Rows are points. Two turns around zero, p and q, are shown by what they do to some points. Where does a point land after both, in the order given? Backwards means that the second turn is done in reverse. Each puzzle has new turns, and all numbers are rounded.

Turn p:
[  1 -40  27] -> [ 47   2 -12]
[-25  40 -48] -> [-52 -14  41]
[ 45 -39 -15] -> [ 17 -43 -41]
[-22  39  35] -> [-13  54  13]
Turn q:
[-37  48  -8] -> [-21 -57  -7]
[ 23 -48 -16] -> [  0  55 -11]
[12 -8 80] -> [76 -6 28]
[ 29  -9 -43] -> [-40  34   7]
[-27  18 -12] -> [-15 -27 -16]
Where do these land?
q, then p: [ -2 -36  -2] -> [-36  -6  -3]
q, then p: [ 68 -40  35] -> [-41  59 -48]
q, then p: [-43  34 -41] -> [ 32 -34  50]
p, then q: [-42   0   9] -> [ 27 -15  30]
q, then p: [19 43 -2] -> [40 24  6]

Turn p:
[ 28 -13 -62 -30] -> [-53   2  42 -33]
[-24 -25   4 -21] -> [ 26  17  17 -21]
[  3  -1 -34  33] -> [-23  -1  25  33]
[ -7  44 -22  16] -> [-33  23 -18  28]
[  3 -20  97  -2] -> [ 77 -41 -45 -14]
[  2  22 -30   4] -> [-33  15   2  11]
[-6 -7 47 -1] -> [ 40 -13 -23  -5]
Turn q:
[ 51 -17 -37  43] -> [-13 -31 -70   8]
[-31 -39  -4 -13] -> [-35  -5  25 -29]
[-32  66  43 -39] -> [56 48 56 16]
[  8  -3  21 -20] -> [ 10 -15  23   9]
[-14 -18 -27 -13] -> [-11  -4   0 -36]
[17 10  4 43] -> [ -8   8 -33  32]
Where do these land?
q, then p backwards: [ -1   0 -46 -44] -> [ 11 -29  28 -49]
q, then p: [ 13  33 -47   1] -> [-53  -2  10 -24]
q, then p: [-16   1 -49  15] -> [-30  36   3 -26]
p, then q backwards: [-32   1  14  10] -> [ 4 35  6  4]
p, then q: [13 -4 66 -4] -> [ -1 -54 -31 -27]
q, then p: [ 23 -31  61  22] -> [47 -8 20 55]

Turn p:
[ 57  -4  32 -42 -48   3] -> [ 57 -39 -20  55  11  -6]
[ 57 -33  27  34  29 -12] -> [  2 -12 -51 -19  56 -31]
[-30 -30 -41  20 -28 -35] -> [-38 -28 -12 -19 -21  52]
[ 17  -5 -38  37  38  29] -> [-48  30 -32  -7  -4 -33]
[ -7  49  -1   2 -16  -8] -> [ 8 32 17 24  4 29]
[-46 -28 -49 -22  41 -10] -> [-62 -23  41 -27 -25 -12]
[15 34 10 14 48 14] -> [ -7  45   8   0  30 -33]
[-63  17  60 -43 -65  19] -> [ 89  -5  48  -6 -51  36]
Turn q:
[ 14  17  25 -40  24  31] -> [  0 -23 -30 -20  -4  49]
[-26  13   6 -63  -2  47] -> [  3 -65 -29 -21  31  26]
[ 30 -44   6   7 -25 -67] -> [ 35  15  63  16 -45 -16]
[-31  23  -3  40 -53  76] -> [-89 -35 -24  10  23 -37]
[-10 -18  32  27  24 -29] -> [ 9 31 14 44 -3 20]
[ 12 -36 -14  10  18 -10] -> [ 28  14 -10  18 -23 -16]
[-86   6  -6  26 -67 -19] -> [-31 -22  55  36  70 -49]
[ 27  28 -44  -6  41   4] -> [ 18  34 -39 -47   1  -4]
[ 70  11   0  -2  41 -33] -> [ 27  51  -2 -35 -49  29]
Where do these land?
p, then q: [ 46  11  -5 -54  -9  -5] -> [ -7  46   5  46 -27 -14]
q, then p backwards: [ 68 -15   1  28 -14  48] -> [-22 -38 -58  14 -11  51]
p, then q backwards: [-26 -18  20 -15  27 -71] -> [-28  47  15 -49 -41 -14]
q, then p backwards: [ 48 -50  -6  25 -12  33] -> [ -1 -28 -39 -15 -20  61]
q, then p: [-16  60  18  24  13 -40] -> [ 20  54  47  -3   7 -30]
q, then p: [-36  -5  30 -38  -8  14] -> [ -8 -11 -27 -36 -10 -41]
p, then q backwards: [-47  40 -42  -9 -65  15] -> [ 53 -27  74  16  21 -20]
q, then p backwards: [ 23  12 -37  43  57 -27] -> [ 2 44 20 53  8 52]
p, then q: [-60 -36  22  -4  12  34] -> [ 16 -52  49 -26 -17  19]

Turn p:
[ 52  62  37  18 -54  -4 -52  43  39] -> [ 71  59   2 -22  27 -53  24  34  54]
[ 25 -52  38   2  36   4  29 -48  -8] -> [-17 -19  45  52 -37  35 -30 -11  19]
[ 38 -44  11  18  33   1  24  26 -17] -> [-22  -7  32  64  -8 -16  20  -7  -3]
[-50 -29  21 -12  28  12   2 -63  43] -> [-32  -7  16 -19 -31  57 -58  36  -4]
[ 19   1  16 -40 -32  28 -25  35 -55] -> [ 50   9  37 -18  -1 -11  45 -41 -28]
[-11  40 -15 -24  10  53  -5  43   7] -> [ 15  51  -6  -9  39   4  12   2 -52]
[ -8   0 -13 -46  36   3  34 -46   2] -> [-11  -6 -19  17 -12  73 -16 -15 -13]
[ -1  -8 -72 -16 -53  16 -33  30  24] -> [ 31  10 -54 -29 -31 -43  23  21 -50]
[-19  51  16  61  30 -15  15 -54 -61] -> [-14 -47   5   1  69   4 -61 -51  39]
[-34 -42 -23  28 -67 -56  50   4 -10] -> [-64 -27 -35 -33 -54 -45  18 -35  29]
[-11  22 -15  11  32 -42 -38  31  36] -> [ -6 -13 -23  -5  41  -5  25  65  10]
Turn q:
[-12 -22  11 -19 -65 -39  43 -41 -12] -> [ 56 -43 -37 -60  13 -10   8  -2  16]
[ 21  14 -56  60  -8 -12  27  45  30] -> [  4  25  -2   0 -65   7 -35 -62 -35]
[ 10  -1  15 -63  -3   4 -47   2   8] -> [-28 -22 -30  28  40  14 -13  40   8]
[ 44  59 -70  -4  50  -9  39 -58 -49] -> [ -9 -45  35 -17 -48  16  65  17 -97]
[-10  45  13  12 -51  34 -14  17  17] -> [ 43 -14  10  52  11  21 -26 -26  14]
[-66 -17  25 -39  44 -22   0 -76 -48] -> [-19 -42  17 -30  28 -56  82  46  35]
[ 35 -22  12  54  -3  19 -49  29 -11] -> [  6  52  23  18 -33  17 -46  33  17]
[-10 -18  21   0   1  14 -60  28  64] -> [-19  39 -33  57  20 -23 -41   4  26]
[ 16 -19  32  26   5  -7  33  25  30] -> [  9  46   3 -27  20 -11 -28 -28  -9]
[-23 -18 -45 -20  41  54 -13 -17 -18] -> [-36  14  -6  29 -20  22  72  13  12]
[ 39  17  22 -52  -2  16  -5  12  43] -> [-10   3 -29  26  58  23 -22   4 -35]
[-45 -19  19  44  -7 -49  46  35 -53] -> [  1 -10  48 -76 -23 -20 -14 -39  50]
Where do these land?
q, then p: [-34  34 -50 -37 -77  16 -46 -92  23] -> [-33 -21 -39  89 -59 -94   9  -5  -7]
q, then p: [  6   3  15 -12  23  61  42  27  10] -> [ -4  20   9  16  40  37 -54 -25  -6]
q, then p: [ 36  40   9 -31  51   0  15 -41  33] -> [-34 -48  23  21  44   3  19 -52  -7]
p, then q: [  2 -26  21  54 -13  18 -37 -32   9] -> [-13   0 -15   4  12 -19 -66  34  23]
p, then q: [ 23  33 -43 -20 -48 -22  -1 -29 -37] -> [ 14  -1 -58 -13 -30  14  28  30 -49]
p, then q: [  2  59  24  52  52 -18  15  90  12] -> [-66  15  62  -6   6 -70  16 -59 -34]
q, then p backwards: [57 -7 28 17 -6  0  7 50 10] -> [-28  28  18  -3  10  59  10 -34  19]
q, then p: [-27 -46   2 -39  85  -5   6  14 -34] -> [-76  29  -9 -52  17  54  12  -1 -15]
q, then p: [ -3 -25  56 -22 -12 -31  10  27 -41] -> [  7  17  23  -3  -4  51  25  56 -25]
q, then p: [-24 -35  -1  31 -15 -24  26   3  17] -> [ 28  -3 -42  -9 -19  28   7   8  25]
q, then p: [-20  33 -46  31 -36  21  22  10 -27] -> [ 23  21  15   6 -59 -17 -41 -25  19]
p, then q: [-18 -64 -16 -25  -4 -18 -58 -28  25] -> [  2   9 -32 -28   7  64 -40  -4  52]

Turn p:
[-34  28  -2 -53  54  11  31 -82 -33   7  30] -> [-60 -12 -32  -9  31 -29 -25 -74  13  19  66]
[ 11 -30  21  35 -21 -19   1  60 -23 -46  14] -> [ 37 -40  17 -43 -27   1   6  39  22  -1 -45]
[ -3 -26 -30 -20 -36  -9 -47  46  10 -36  25] -> [ 62 -12 -10   4  26  25  23  -3  27   9 -55]
[ 21  24 -21 -46  51  51  24 -15 -10  62   3] -> [-23  55  28  18 -10 -16  13 -63  16   5  64]
[ 23  27  30 -34  34  -8  -7  -9 -18 -18 -29] -> [ -5 -11 -19   1 -37   1   6 -12 -14  53  34]
[-38 -51  32  80 -24 -10 -84  45  41   9 -27] -> [ 43 -50  26  43  21  50  28 102 -14 -48 -14]
[ 43  12  16  17  34  42  11 -69  -7   3  39] -> [-91  -1  26 -10  -9  31  -5 -37  12   9  15]
[  7 -14 -40  32  -1   0   7  18  53 -39 -41] -> [  5  10  -3  -7   6  -8  58  21 -54 -15 -46]
[ -1 -28  13   0   4 -46  25  32  29   2  24] -> [  4   2  10  -4  17 -44   6  45  28  19 -25]
[ 31   3  -9  22 -56 -55 -28  19  33  -1 -11] -> [ 18  22 -26  30 -13  17  -8  53  -3   4 -65]
[  4 -62 -41  23 -51 -48 -13  35 -23  -3 -44] -> [ 58  29 -47 -37  -3  17  17  62   8 -39 -29]
[-34  42  53 -54 -10  71  53 -64 -19  27   4] -> [-29   9  37 -13  25  -6 -85 -67 -38  24  70]
[-30  75 -23  -3  22  21  25 -15 -35  31  12] -> [-17  -3  -6  26 -26 -39 -32 -68  -3 -36  31]
Turn q:
[-34 -53  -7  27 -13  10  16  11  57 -71  56] -> [ 72  36  47 -16  12  -6 -11  28  57 -48  33]
[ 15  -9  -7 -36  23   5 -42 -45 -38  24 -41] -> [-35  30 -35  25   6  33  -6   7 -46  25 -41]
[ 48  41  42   0 -33  14 -42   8 -31 -62  31] -> [ 27  30   5  24  -4 -67   6  11  -6  82  31]
[ 41  51 -25 -23 -21 -23 -25  14 -44  47 -55] -> [-38 -38 -46  -8 -16 -17  13 -14 -84  34 -15]
[  5  39 -25  66 -39  -4  -2 -17  18  -5  29] -> [ 31 -15  58  -5  -2 -56  24 -23 -12 -11 -24]
[ 50 -26   1  15  35  26 -15 -16  51  41   2] -> [-34  -4  36  63  33  21   9   9 -22 -36  17]
[-18 -69 -13   0  11 -27  46   3  19  -9  24] -> [  0  13  21 -29 -24  34  -4  40  38 -53  13]
[-60  48 -12 -33  51  35  -8  13  39  22  48] -> [ -8 -17 -45  12  79 -28  -2 -20  62 -37 -20]
[ 39  -5  -6  28 -27  15  40 -10 -37 -19  10] -> [  0  17  36 -19 -31  -1  55  -3  -4  27  15]
[ -6  41 -48 -43  25 -66  17 -43  44  52 -48] -> [-40 -79 -11 -28  37  25 -18  39 -39 -21 -73]
[  0 -35  18  38  42 -39   3  31 -39 -34 -29] -> [ 33 -10 -21  31 -80  33   0  19  16   4   6]
[-26 -53  -9 -54 -20  24 -37   6  48  53  37] -> [-42  48 -11 -11  53  -7 -51  -2  -8 -69  26]
[-57  11  72 -34 -25   2  15  14 -53  10 -11] -> [-26  12 -38 -37 -26   6 -49 -49  43  53   7]
[  5  20  18  49  -9  29  33  30 -33 -47 -51] -> [ 56 -22   4  -1 -36  27  36 -43   3  50  26]
Where do these land?
q, then p backwards: [ 19  -7 -13 -62 -41 -34  -5  36 -16 -52 -15] -> [ -5 -35  38 -23  -9 -42  29  -6 -27 -14 -70]
q, then p: [ 38  -3  30 -20  46 -42   5 -20  27 -15  52] -> [ 40 -30  42  31   1 -36  22  56   0 -14 -21]
p, then q: [-73   0  46  24  85  16 -11  24   6  52 -33] -> [  1  26  38   7 -72 -48   2  38  81 -28  39]
p, then q: [ -1 -20  -1  45  -7  71 -54  12 -58 -34 -38] -> [  2  84  20 -22  29  26  39   3  11  43  60]
q, then p: [-27  22  -7  15  -4  13 -42  -9  -6  31 -13] -> [-25  -5 -49  -6 -11  21   7   3 -19 -17  18]
q, then p: [ 14  -5 -74  -1 -13  33 -12 -13  16 -61  47] -> [-15   7   4 -13 -75 -64  14 -12   5  52 -15]
q, then p: [-27  29 -13 -15 -50  -3   7  56 -55 -30  45] -> [ -3  60 -58  23  19 -36 -21 -13  30  38 -39]
q, then p: [ 40 -33  49 -47  -8  27 -35  36  34  71  41] -> [ -14 -105  -18   37   37  -24   -3  -18   41  -38  -14]
q, then p backwards: [  3 -12 -29  51  54   1   1   2 -44  29   1] -> [ 32  36 -53  41  23  -3 -41  17   5  -3  -2]
q, then p: [-10 -49  -1   4 -14   9  14 -79  35  18  39] -> [ 12 -63  25  28 -20 -10 -10  -2 -56  46  31]
q, then p: [ 21  44   9 -34 -19   0  32   0  -7  -8 -15] -> [ 10  31   6   2  27 -23   1   3  36  -1  41]
q, then p: [-45  21  13  12  21 -33  31 -40  18  60 -53] -> [ 21  -4  -2 -25  49  59  25  17 -51  -7  55]
q, then p: [ 51 -35  -9 -17 -60  27  31 -13  27  -9 -15] -> [  5 -31  38  -8 -13 -15 -40 -39  45  35  38]
p, then q backwards: [ -2  47   0  44   9 -84  39   9  24 -54 -42] -> [ 29  47 -43 -15   2 -86 -49  11 -51  19   5]
